Each point is reached from the start by the listed moves, each made 0, 1 or 2 times, or once backwards (-1), plus a little noise. Say if it took an odd or an even number of moves. Then give how often each move was made.
In the rows, 128 means zero.

Moves:
(1): [167 123 147]
(2): [134 156 112]
(3): [119 142 147]
Start: [119 130 125]
Points:
[196 119 163] => even (2, 0, 0)
[117 172 128] => even (0, 1, 1)
[ 89 121  88] => even (-1, 0, -1)
[175 119 220] => odd (2, -1, 2)
[120 131 126] => even (0, 0, 0)

Moves:
(1): [169 138 126 121 113 126 134 145 151 131 117 130 132 117]
(2): [135 170 119 123 125 128 125 106 119 114 123 124 124 128]
(3): [130 132 164 130 132 130 124 134 132 126 129 126 131 128]
(4): [125 143 127 171 133 127 132 142 120 134 129 118 134 131]
(5): [144 129 129 116 159 131 115 127 135 133 121 131 125 130]
(6): [130 124 129 123 125 154 129 131 131 124 124 131 123 128]
(7): [125 131 122 125 138 124 160 132 126 130 124 126 132 135]
(8): [119 137 120 120 126 128 126 158 117 118 125 128 123 124]
(9): [116 130 127 134 124 125 136 128 163 136 129 128 120 134]
(10): [123 143 140 118 135 134 123 124 121 158 126 125 133 117]
(11): [128 135 116 116 135 136 133 125 128 138 165 133 128 140]
Start: [123 148 112 116 132 134 126 129 127 134 120 117 112 131]
Points:
[121 123  48  50 156 169 193 157 171 100  96 137  81 157] => even (0, 0, -1, -1, 1, 2, 2, 1, 1, -1, 0)
[133 180 160  81 154  95 137 141 166  77  70 115  95 137] => odd (0, 1, 2, -1, 1, -1, 1, 1, 1, -1, -1)
[180 249  53  92 102 113  85 118  82  93 100 112 109 103] => even (1, 2, -1, 0, 0, -1, -1, 1, -1, 0, 0)
